Every row gives one point. Examples show where two turns around zero, p and q, send a point. Where does a point land after both, in the order given? Backwards means that the second turn is done in reverse. Each puzzle has new turns, and all numbers are rounded.
(in the rows, 128 means zero)

Turn p:
[116 146] -> [118 109]
[172 133] -> [103 165]
[105 169] -> [102  89]
[119  64] -> [189 150]
Turn q:
[107 153] -> [150 152]
[106  90] -> [ 88 145]
[121 116] -> [115 133]
[167 194] -> [198  97]
[140  87] -> [ 89 111]
Where do these land?
p, then q: [ 92 127] -> [ 99 107]
q, then p: [142  79] -> [167  96]
q, then p: [175 173] -> [141 192]
q, then p backwards: [103 132] -> [150 115]

Turn p:
[ 87 125 160] -> [161 149 163]
[108  76 156] -> [111 164 176]
[165 170 117] -> [130  80  97]
[152 142  79] -> [111 119  75]
Turn q:
[163 159  78] -> [195 139 131]
[141 137 141] -> [126 147 136]
[148  80 154] -> [ 97 112 175]
[ 61 136 139] -> [ 94 115  70]
Where do these land?
p, then q: [113 118 127] -> [131 145 122]
p, then q: [101 163 148] -> [139 143 173]
q, then p: [128  87 159] -> [151 157 164]
q, then p: [150 175 156] -> [167  92 103]
p, then q: [147  97  50] -> [168 101  57]

Turn p:
[ 72 133 125 160 147  99] -> [129 133 106  71 165 144]
[ 37 125 129  82 151 120] -> [132 185 170  88 192 147]
[164  92 135 132 122 207] -> [ 86 122 140 169 109  58]
[147 131  90 136 119  85] -> [160 105  97 147 140 156]
[157 183 138 155 111 177] -> [139 145 105 123  60  85]
[146 118 157  93  84 103] -> [107 138 143 163 105 178]
[172 113 122 138 163 105] -> [142  67 136 135 127 128]
Turn q:
[ 80 102 139 123 170 158] -> [144  71 121 163 112 100]
[141 119 161 161 167 166] -> [165  91 101 152 156 152]
[180 140 102  70 173  64] -> [137 176  71  63 126  72]
[103 136 164 153  83 107] -> [ 79 141 133 162 121 164]
[144 144 119 175 114  97] -> [123 150 117 110 110 180]
[119  79 109  77  89 138] -> [134 160 178 154 121  76]
[129 176 103 137 100 165] -> [113 107 174  92 150 153]
Where do these land?
q, then p: [ 97 101  87 140  78 147] -> [ 74 141 129 113  75 146]
q, then p backwards: [ 95 140  65 110  92 150] -> [137 135 186 100 178 150]
p, then q: [126 164 156 174 149 140] -> [104 168 153 123 124  84]
q, then p backwards: [118 116 167  87 129 108] -> [128 101 109 143 103 172]
q, then p: [165  73 136  48 127 151] -> [174  62 124  88 103 179]
q, then p: [127 151 140 185 185  97] -> [138 148 110 192 162  83]
p, then q: [168 151 145 152 136 102] -> [146 161 169 151 133 119]

Turn p:
[140  94  96 127 170 161  92 121] -> [145  58 127 127 152 122 102 126]
[ 78 128 109 137  96 164 134 105] -> [113 129 159 127 181 146 168 122]
[145 149  99 151 171  89 168 156] -> [109 131  99 173 103  69 124 149]
[ 80 144 141  94 108 138 146  89] -> [121 163 142 134 167 177 142 152]
[105  69 119 122  91 114 154 136] -> [ 65 121 171 118 116 145 127 126]
[131 151 182 126 128 161  86 182] -> [188 146 141  62 118 102 127 134]
[127  97 164 140 122  95 127  89] -> [118 116 123 131  86 180 146 135]
[167 140 143 149 152 156 170  95] -> [170 128 145 192 111 131 132 118]
[146 146 116  93 130  94  84 124] -> [126 133  72 105 134 140  94 120]
[161 162 112 141 111 107 121 183] -> [123 156 103 110 110  70 120  98]
Turn q:
[170  91 108 151 149 134  87 135] -> [115 167  83 129 101  90 108 128]
[102 121 134 142 124  73 135 141] -> [146 119 140 153 107 135 151  83]
[104  92 142  96 137  93 114 108] -> [156  90 105 117 123 124 115  84]
[137 102  88 128 161 152  65 181] -> [ 92 162  54 101 109 102 162 127]
[129 175 120 120  68 164 159 115] -> [108 111 194 107 132 144 129 180]
[ 86  94 147 128 156 143 146 129] -> [178 120  95 129 139 152 141 133]
[128 125 101 140 147  95 138  94] -> [125 134 126 143 106 158  94 100]
[165 165 141 102 108 165 178 142] -> [123 151 183 100 179 127 126 161]
[151 175 158 139  67 167 161 121] -> [122 120 202 134 149 114 128 191]
[108 140 140 135 163  95  96 114] -> [114 105  97 166 133 134 126  95]
Where do these land?
q, then p: [126 106  81 120 130 109 139 173] -> [130 179 132 157 159 154 121 117]
q, then p backwards: [105 157 167 127 146  96 119 150] -> [126 137  88 164 120 152 136  95]
p, then q: [122 139  31 136 133 125 136 102] -> [146 141  73 169  93 186 119 107]
p, then q: [165 119 161 156  74 121 151 127] -> [133  86 181 139 129 130 100 164]
p, then q backwards: [153 106 133 168 158 165 128  73] -> [ 63 130 169 146 117  94 140 109]
q, then p: [152 185 146 118 141 150 144 149] -> [153 127 125 135 125 104 140 193]
q, then p: [100 118 182 106 126 131 153 141] -> [143 105 134 164  87 122  92 131]
q, then p: [ 91 119 162 116 102 132  97 161] -> [ 81 125 150 162  93 128 107 134]
q, then p backwards: [137 103  89 105 141 122  85  77] -> [170 101 112 100 132  80  92 145]
